Every row gives one point. Any point is a mix of the corners, with weights that add up to 1. It lies inside the corners' shape when no weight is negative. Say inside or outside, and name the corners with a negative weight.
(in the rows, 128 means zero)

Corners:
(1): [109 117  66]
(2): [176 173 205]
(3): [ 99  93 105]
(4): [127 151 149]
Points:
[117 129  99] -> inside
[126 134 116] -> inside
[131 147 143] -> inside
[153 162 164] -> outside (3)

Corners:
(1): [150 116 117 145 153 165 167 134 182 158 183]
(2): [139 131 109 203 119 100 146 105 149  64 136]
(3): [129 178 155 161 111 129 139 144  94 110 144]
(4): [184 168 113  81  78 105 132 106  67 152  43]
(5): [127 158  78 224 111 112 126 102 145 130 149]
(6): [ 97 147 119 196 169 130 180 129 244 120 186]
(7): [ 79 113 150 117  78 175  75 176 199 100 188]
(8): [116 141 134  70  75 157 127 142  68  76 161]
(9): [ 95 127 120 198 164  41 137 103 111  90 157]
(10): [144 165 121 141 175 115 105 131  94  83 149]
(11): [141 117 168  94 120 136 112  92  56 127  58]
(12): [ 82 120 157 108 136 150  80 185 115 153  87]
Points:
[130 153 116 153 130 118 129 131 119 121 131] -> outside (7, 11)
[128 133 136 125 120 150 126 138 130 126 135] -> outside (9)
[135 141 125 143 113 123 129 119 125 101 135] -> outside (12)
[117 143 128 141 119 117 115 129 108 116 117] -> outside (1)
[111 116 140 119 131 148 116 134 133 121 146] -> outside (2, 3, 4)
[127 138 132 132 116 126 116 129 101 102 135] -> outside (6)
[126 141 108 171 117 106 128 124 141  83 138] -> outside (1, 3, 11)

Corners:
(1): [132 107  88 127 118 106 145 186 143 144 149 141 154 106 149 111 145 120
 115 134]
(2): [146 117 127 126 106 121 168 129 149 121 116 136 116 145 132 165 131 148
 141 129]
(3): [118 112 112 144 154 114 136 141 107 107 126  60 123 134 142 193 112 122
 163 140]
(4): [134 128  96 133 135  95 129 138 153  53 135  89 119 118  96 171 139 121
 182 142]
(5): [134 133 122 128 108 114 153 107 138 140  84 126 129 142 124 118 153 133
 142 156]
(6): [132 113 131 117 112 133 161 105 123 138 148 121 170 137 109  92 108 121
   7 131]
(7): [122 169 142 119 122 126 119 122 141 133 131 137 169 143 137 113 107 135
 137 167]
(8): [151 115 150 112 113 118 145 102 152 137 137 107 142 149 158 127 169 123
 146 137]
(9): [118 112 136 114 122 217 148 135 147 146 109 128 108 145 126 108 143 124
 146 143]
(10): [161 118 111 120 123 135 161 145 132 119 153  93 148  77 163 162 138 127
 148 137]
(11): [151 103  97 127 111  96 152 143 152 135 146 143 122 131 146 139 146  91
 166 140]
(12): [137 120 213 122 112 177 136 128 117 142 139 137 143 126 161 101 107 129
 134 153]
(13): [177 119 115 140 154 126 154 139  90 136 134 137 190 131 156 131 105 141
 118 139]
(14): [129 128 139 109 107 163 134 101 155 110 139 130 126 123 160 100 158 140
 155 216]
(15): [193 194 104 143 137  78 165 211 104 130 152 143 173 132 138 151 126 142
 152 191]
(16): [195 111 123 108 112 113 114 157 147 146  83 150 113 134 147 124 121 120
 136 125]
(17): [127 115  90 114 154 104 135 127 128 146 139 149 112 117 138  97 148 127
 152 128]
(18): [144 114 122  92 113 121 164 128  96 130 134 143 123 142 152 124 139 129
 142 129]
(19): [107 116 110  66 210 115 129 149 128 142  49 154 117 106 122 119 112 142
 157 146]
(20): [142 125 112 132 130 111 150 138 134 104 142 144 119 129 163 123 149 103
 128 125]
(21): [155 145 113 132 114 106 112 126 119 135  81 142 129 136  68 214 139 158
 153 138]
Points:
[151 126 134 123 131 131 149 133 128 136 125 132 145 131 151 120 125 129
 131 151] -> outside (1, 4, 18, 21)
[138 143 107 121 142 121 141 149 128 129 135 128 144 127 133 147 133 139
 172 160] -> outside (5, 6, 12, 16, 20)
[140 136 123 127 139 119 132 135 132 132 110 128 128 138 127 142 131 136
 167 160] -> outside (1, 6, 10, 18, 20)
[153 122 117 124 131 118 149 150 126 131 121 129 129 125 141 145 137 128
 156 136] -> outside (6, 7, 14)

Corners:
(1): [ 97 131 155  86 130 143 133 158 161 150 126 114 138 130 115  96 154 134
 102 141]
(2): [151 124 137 131 114 136 114 124 142 149 122  88 133 121 117 113 154 135
  99 139]
(3): [143 134 107 131 147 181 154 123 139 129 124 128 153 126 116 135 117 143
  82 138]
(4): [157 140  92 137 152 135 109 147 100 136 112 126  97 148  80 152 149 130
 143 144]
(5): [146 142 109 133 141 150 150  91 174 131 114 141 119 131 102 142 175 147
 125 105]
(6): [112 134 157 122 141 127 112 124 122 142 136 116 156 183 145  74 109 145
 115 154]
(7): [113 112 174  98 108 134 126 140 130  85 106 124 154 174 140 145 121 155
  94 147]
(8): [151 136 109 128  66 133 155 124 160 154 123 119 127 117  65 131 134 132
  94 138]
(9): [149 155 116 111 154 146  95 134 116  18 168 140 129 121 107 156 132 125
  90 148]
(10): [154 243 135 129 108 155 122 130 119 113 150 135 143 128 122 119 110 137
 110 131]
(11): [121 154 133 132 141 104 126 179 135 120 158 108 139 115 147 108 132 141
 115 146]
(12): [157 183 106 114 139 224  97  97 102   7 172 154 137 143  90 144 144 148
 152 125]
(13): [174 141 136  96  72 137 146  94 137 165 141 140 153 115 123 122 103 146
  95 144]
(14): [132 125 125 135 127 157 132 109 162 170 118 112 109 130 107 131 156  89
 155 129]
(15): [123 127  91 152 147 127 117 149  98 118 116 103  70 107 149 136 133 124
  95 153]
(16): [135 169 129 117 129 132 142 134 141 120 128 106 147 132 145 114  56 145
  91 135]
(17): [143 161 165 134 129 136  91 154  90 123 160 128  87 116 101 137 113 143
 102 151]
(18): [148 138 117 136 139 142 127 159 149 156 126 135 132 120 135 112 137 141
 111  65]
(19): [141 139 144 134 133 143 162 110 117 160 176  94 120 117 123 128 134 114
 118  94]
(20): [ 47 126 130 143 155 114 114 117 163 158 104 133 138 126 130 138 140 109
 151 132]
(21): [148 124 108 126 124 122 111 136 138 145 171  94 121 158 128 144 150 126
 102 137]
Points:
[138 141 120 128 130 143 132 123 139 123 129 122 132 135 122 131 134 135
 114 128] -> outside (1, 17)
[135 144 124 127 132 142 125 130 135 130 139 120 126 128 117 127 131 130
 111 133] -> outside (7)
[134 145 130 125 136 142 125 131 133 126 135 120 132 135 128 124 127 136
 113 128] -> outside (8)
[137 144 134 125 123 140 126 131 132 134 135 116 130 136 121 126 128 136
 109 134] -> outside (9)
[147 159 116 135 129 150 137 118 139 138 147 129 127 117 107 139 130 125
 123 116] -> outside (1, 2, 6, 7, 15)
[119 115 145 123 131 146 114 124 145 141 124 113 121 156 102 129 153 132
 137 111] -> outside (3, 9, 10, 11, 13, 15)
[120 137 118 132 133 130 131 123 148 155 121 119 130 127 122 126 130 122
 115 130] -> outside (7, 11, 12, 17)
[147 156 139 118 121 148 127 133 125 127 147 119 139 138 118 117 120 136
 106 134] -> outside (5, 15, 20)

Corners:
(1): [111 123 143 183 138  83 113 142 111  86  92  93 109 106 140 151 121  80
 178 182]
(2): [159 200 138  91 105 184 159  93 126 147 161 111 106  84 120  99 173 175
  96 157]
(3): [133 109  95 109 148 164 117 103 171 170 196 126 109  54 137  55 110 101
 125 169]
(4): [ 65 191 178 140 175  97 100  92 155  67  95 108 134 181  97 110 199 129
  86 156]
(5): [ 84 121 109 187 123 166 114  98 124 144 139 151 155 142 175 177 104 138
 132 106]
(6): [130 180 101 116 132  82 103  90 140 124  96  99  96 117 118 163 139 115
 137 118]
(7): [125  75 153 160 152  84 133 129  36  94  53 148  91 183 129 139 173 136
  74 163]
(8): [ 93  84 152 181 147 159 144 220 171 138 145 139  80  96  81  81 129 166
 140 103]
(9): [ 86 152 188 132 150 123 133 127  60 133  84 132 157  98 144 127 108  97
 126 152]
(10): [114  94 164 177  88  77  81 156  84 107  31 111 117 139  94 198  89 129
 118 162]
(11): [142 127 127 172 173 117 165  74 138 109 164 143  74 159 155  76 107  84
 119 156]
(12): [130 122 140 107 170 154 110 141 167 154 127 103 113 113 143 127 119 180
  86 138]
(13): [113 108 159 111 166 134 100  44  94  78 146  89 116 182 138 206  80  70
 178 156]
(14): [142 156  97 136 155  93 160 206 110 161 168 125 105  57  95  87 109 134
 175 184]
(15): [ 81 147 137 144 144 119 149 214 159 107 176  86  91  94  88 119 159 108
  85 126]
(16): [ 85 127  68 110 169 116 141 116 136  79 206  30  83 116 126 132  98 124
 145 113]
(17): [163 109 167 142 121 104 147  78 115 152 146 116 106  82  88 152 134  99
 164 181]
(18): [104 131 147  92 103  85  98 136 127  84 101  82 140 151 140 146 176 132
 126 107]
(19): [148 137 143 189 149  82 108 158  64  77 177 122  78 109  92 130 137 149
 185 120]
(20): [ 77 191 120  92 180 131 133  60 151  94 200 102  76 120 154 129 115 135
 145 136]
(21): [ 93 126 149 203 110 116 107 201  90 107 177  83  59 128  78 124 174 169
 180 103]
Points:
[111 104 158 165 124 127 116 122  99 125  93 124 128 156 124 159 124 143
 120 142] -> outside (1, 3, 6, 15, 19, 20)
[108 137 153 140 136 122 129  83 128 114  96 135 121 144 143 138 138  97
 105 154] -> outside (12, 14, 16, 19, 21)
[124 141 143 146 150 127 132  98 118 114 142 121  97 130 134 120 141 116
 119 152] -> outside (8, 10, 14, 16, 18)
[114 122 141 140 132 108 118 139 100 101 144  95  92 109 107 142 133 119
 152 136] -> outside (4, 5, 11, 12, 14)
[117 131 139 139 146 120 124 111 108 112 143 112 108 126 128 135 125 118
 138 153] -> outside (6, 8)
[119 134 133 141 148 116 133 117 124 111 141 109 101 127 131 120 128 119
 130 144] -> inside
[114 122 139 161 142 109 118 128 111 110 139 118  99 120 113 124 127 122
 156 139] -> outside (2, 12, 15)
[107 142 142 140 144 121 128 130 119 115 131 112 106 120 122 132 130 133
 132 136] -> outside (3)
